Each point is reached from the start by the listed moves, each made 0, 1 or 2 times, or once backwards (-1), plus a little noise. Is the number of moves made odd or even? Then give how often each move was made.
(in the rows, 128 means zero)

Moves:
(1): [163 146]
(2): [115 154]
Start: [140 116]
Points:
[127 141] -> odd (0, 1)
[183 203] -> even (2, 2)
[139 115] -> even (0, 0)

Moves:
(1): [161 132 128 130 125 128 126 137 129]
(2): [126 162 148 132 127 128 125 125 124]
(3): [124 120 167 142 122 127 135 132 137]
(4): [122 122 119 171 130 120 124 126 125]
(5): [129 119 132 136 159 136 129 134 117]
(6): [136 131 130 138 121 157 130 129 125]
Start: [ 97 126 106 120 147 147 126 138 131]
Points:
[120  70  36 196 226 119 113 152 104] -> even (1, -1, -1, 2, 2, -1)
[ 52  50 117 230 211 147 134 144 117] -> odd (-1, -1, 1, 2, 2, 0)
[103  94  58  54 191 136 127 144 121] -> odd (0, -1, -1, -1, 1, -1)
[107 177  78 164 109 192 112 126 122] -> even (0, 1, -1, 1, -1, 2)

Moves:
(1): [160 135 132 126 139 122 134 130 120]
(2): [124 152 131 122 137 133 127 117 118]
(3): [125 129 168 115 137 130 116 134 132]
(4): [119 125 119 158 144 132 112 130 110]
(5): [119 117 128 124 152 138 137 127 130]
(6): [140 144 117 122 120 166 120 141 126]
(7): [130 131 135 140 119 132 158 128 134]
(8): [119 138 123 130 133 117 138 148 134]
(9): [134 131 125 139 133 135 126 126 165]
Start: [129 149 137 116 119 125 124 119 133]
Points:
[107 151 227 134 249 138  87  79  79] -> odd (1, 2, 2, 2, 2, -1, 0, -1, 0)
[ 94 125 106 177 162 194 147 160 219] -> even (-1, -1, 0, 1, 2, 1, 1, 1, 2)
[152 224  85 163 134 154  93 110  23] -> odd (1, 2, -1, 2, -1, 1, 0, 0, -1)
[178 101 131 182 210 156 110 111 127] -> odd (2, -1, 0, 2, 2, 0, 0, -1, 1)

Moves:
(1): [147 126 123 128 130 123 135 127 124 124 128 130 124 132 132]
(2): [128 141 117 139 137 131 127 135 126 122 124 125 133 141 128]
(3): [130 125 146 134 124 124 138 139 121 124 139 132 124 121 127]
(4): [126 116 130 152 119 119 136 127 137 119 124 143 125 124 132]
(5): [130 114 135 129 157 144 137 128 129 121 137 142 135 133 129]
(6): [128 132 131 131 117 152 134 124 131 132 127 129 127 137 140]
(7): [119 136 121 125 134 125 153 127 134 132 123 123 121 119 131]
(8): [126 114 125 123 111 128 131 152 130 120 137 129 124 130 125]
(9): [145 138 124 121 125 132 131 130 147 119 135 131 137 125 121]
(10): [126 132 128 133 132 128 129 136 140 152 127 119 108 129 132]
(11): [124 128 122 139 128 123 129 121 127 131 153 119 126 142 123]
(12): [119 132 124 125 131 131 120 129 128 129 140 148 118 125 133]
(13): [131 133 128 122 127 115 127 129 125 145 132 137 141 133 125]
(14): [124 130 131 123 130 121 133 129 138 125 122 127 116 146 122]
Start: [128 123 111 126 126 138 130 119 143 148 131 122 125 118 125]
Points:
[140  75 108 181 174 123 162 118 155 207 121 154 132 130 153] -> odd (1, 0, -1, 2, 2, 0, 0, 0, -1, 2, 0, -1, 2, -1)
[190 183 126 128 157 131 116 156 134 209 137 126 147 123 131] -> odd (1, 2, 2, -1, 0, 0, -1, -1, 1, 2, -1, 0, 2, -1)
[138 128 102 154  82 196 123 178  91 110 249 155 131 175 141] -> odd (1, 2, 2, -1, 0, 2, -1, 2, 0, -1, 2, 2, 0, -1)

Moves:
(1): [151 115 125 111 130 131 140 130 120 135 132 143 135 103 114 122 132 118
 132 102 141 135 135]
(2): [130 140 138 122 151 123 130 128 135 130 134 136 132 140 126 118 134 125
 120 122 136 110 115]
(3): [137 124 128 147 132 136 122 132 128 122 121 143 134 130 133 126 126 114
 117 127 125 129 119]
(4): [127 139 115 124 128 141 124 132 110 137 127 118 121 126 117 111 135 125
 127 132 129 135 130]
(5): [129 137 135 126 141 122 113 123 122 131 120 120 120 126 123 141 127 137
 131 120 122 133 125]
(6): [133 145 133 115 132 138 125 127 137 134 125 128 132 131 131 126 122 134
 117 132 125 134 121]
(7): [118 127 122 122 132 134 127 149 122 121 138 121 103 121 122 137 130 110
 132 138 124 126 117]
(8): [114 125 128 137 118 114 120 126 116 127 131 130 120 117 133 123 120 143
 122 126 125 126 117]
(9): [115 127 130 128 128 123 132 130 126 120 120 122 129 133 123 124 117 131
 123 120 133 134 133]
(10): [118 120 128 121 124 137 125 127 132 134 131 125 117 129 137 121 124 132
 146 118 117 106 138]
(11): [128 125 137 135 129 118 129 118 136 142 131 127 123 131 118 131 123 138
 122 133 114 138 132]
(12): [124 129 128 145 132 133 132 122 112 131 129 125 125 135 128 119 122 131
 131 129 135 136 109]
(13): [118 113 121 125 130 136 111 126 138 142 135 129 146 134 136 129 117 140
 128 136 129 113 126]
(14): [126 132 142 132 140 123 135 137 112 123 118 126 134 131 118 133 140 133
 128 138 106 127 131]
(15): [123 148 124 149 126 128 123 124 129 121 141 120 127 128 129 136 122 132
 127 132 128 108 140]
(16): [137 127 113 134 130 139 139 130 129 141 128 127 118 135 133 131 131 126
 119 116 117 123 130]
(17): [134 131 141 138 121 131 120 140 121 114 133 124 142 122 129 136 159 136
 135 123 121 133 137]
(18): [128 127 121 136 134 128 135 117 140 121 107 137 137 120 128 137 142 145
 125 121 117 126 124]
(19): [134 130 136 130 112 117 123 130 134 127 116 125 118 126 118 136 121 132
 128 131 134 127 129]
(20): [122 135 132 131 141 134 123 130 133 138 126 134 118 128 124 127 132 129
 122 129 134 124 143]
Start: [127 105 124 129 123 131 135 106 130 132 129 119 135 128 129 125 118 126
 131 119 130 130 134]
Points:
[135  50  66   7 108 196 184 144 113 224 151 101  50  90  76  63  97  63
 169  75 134 144 224] -> odd (2, -1, -1, 2, -1, 0, 1, -1, 1, 2, 1, -1, 0, 0, -1, 1, -1, -1, 0, 1)
[132  54 141  75  61 117  70 162 118 109 170  86 124  73 114 198 102 122
 204 145 155 115 123] -> odd (1, -1, -1, -1, 1, 0, 2, 0, -1, 0, -1, 0, 2, 0, 0, -1, 1, -1, 2, -1)
[182 101 154 114  88  90 126 174  54 101 183 114  93  50  90 169 157 112
 154  69 164 138  69] -> odd (2, 1, -1, -1, 1, 0, 2, 2, -1, -1, -1, 1, 0, 0, 0, 1, 2, -1, 2, -1)
[113 132 115 211 192 183 110  93 111 122 113 115 185 175 165 109 199 185
 131  90  68  86  60] -> odd (-1, 2, 1, 1, 1, 0, 0, 0, 0, 1, 0, 2, 1, 0, 0, 1, 2, 2, -1, -1)
[ 95 147 229 181 170 101 105  96 107 166  65 121 128 192 117 123  74 191
  75 156  93 177 100] -> odd (-1, 0, 1, -1, 1, 2, -1, 1, 1, 0, 1, 2, 0, 2, -1, 0, 0, -1, 1, 2)
[120 203 137 210 152 193  50 137 109 199 154 116 124 150 129 102 152 204
  74 124  92  18 132] -> odd (0, 2, 1, 2, 0, 2, 0, 2, -1, 1, 0, 1, 2, 1, 2, 2, 2, 0, 2, 2)
